Each row is a point. Examples show where two turns around zero, p and q, send a point. Where does a point land after both, in the order given? Backwards means that the second turn is done in reverse. Each puzzle has new turns, and all numbers are rounded.

Turn p:
[31  4 -7] -> [18 24 11]
[-11 -10  22] -> [  1 -26   7]
[  9 -24 -12] -> [ 23   2 -17]
[-14  -9 -48] -> [ -6  19 -47]
[-15  38  45] -> [-35 -20  46]
Turn q:
[ 15  17 -12] -> [ 19 -15  -8]
[-3 14 21] -> [15 17 12]
[40  3  1] -> [ 17 -31  20]
[-53 -35 -10] -> [-52  29 -24]
Where do these land?
p, then q backwards: [-19 -34   0] -> [ 13  12 -34]
q, then p: [-23   2  20] -> [-24   9  17]
q, then p: [-42   3 -15] -> [-31  27 -19]
p, then q backwards: [52 -9 -4] -> [ 0 40 34]
p, then q: [-11  20 -19] -> [  5  17 -24]
q, then p: [42 18 18] -> [ 39 -10  28]

Turn p:
[-44   8 -10  33] -> [-27  30 -29 -27]
[-37   6 -20 -25] -> [-10 -25 -17 -38]
[ 14  10  19 -25] -> [  5 -16  31   0]
[ 53   3   2 -11] -> [39 -6 25 27]
[ 14 -27   9  27] -> [ -7  16 -10  37]
Turn q:
[-10  12 -42  54] -> [ 10  41  52 -20]
[ 24 -16 -14 -16] -> [ -2  21 -23  17]
[ 56   0  -2 -13] -> [ 17  26 -48  -4]
[-31 -16  27   7] -> [  7 -36  21  16]
[-11  18  11 -29] -> [-25 -22 -14 -10]
[-28   2  20  -3] -> [ -7 -31  13   1]
Where do these land?
p, then q: [-2 15  8  2] -> [ -4 -13  -8  -6]
q, then p backwards: [ 35   2 -19  23] -> [ 11  27 -17  31]
p, then q backwards: [  3  23  -1 -29] -> [-14  17  18  24]
p, then q: [-43 -45  55 -10] -> [-13 -38  68  27]
q, then p: [ 37 -17  -9 -11] -> [ 32  21 -12 -17]
p, then q backwards: [-36 -13 -25  19] -> [ 28  20  -3 -35]
q, then p: [  6  36 -10   4] -> [  2 -29  12 -21]

Turn p:
[  6 -18 -19   4] -> [ 6 -9 13 21]
[ 40 -11 -17  12] -> [ 35 -23  -4  20]
[ -2  22  19 -20] -> [ -3   4  -5 -35]
[-37  24  12 -15] -> [-37  12  -1 -28]
[ 33  -2 -62 -14] -> [ 15 -64  25  16]
[-15  10  20  23] -> [-13  20 -26   3]
[-26 -26  45  10] -> [-3 59 -1  4]
Turn q:
[-25  11  16  20] -> [28 24 -2  4]
[-19  27 -13 -42] -> [-31  30  32  -9]
[ 15 -39  -7  17] -> [ 13 -42  -5  10]
[-14  21  32 -14] -> [  7  31   1 -29]
[ 43 -20 -28  19] -> [-18 -43 -25  25]
Where do these land?
q, then p: [11 36 22 -3] -> [-25 -31   4 -19]
p, then q: [-37 -24  -5  21] -> [28 34 -9 18]
q, then p backwards: [ -1 -12   5 -33] -> [-10   8  -7 -32]
p, then q backwards: [15 60 12 -1] -> [49 -7 39 -2]
p, then q: [ 8  8 19 24] -> [-21   1  -2  25]
p, then q backwards: [-10 -56 -19  12] -> [-41   4 -44  12]
p, then q backwards: [ 14 -14 -35 -21] -> [-14 -39 -16  -8]
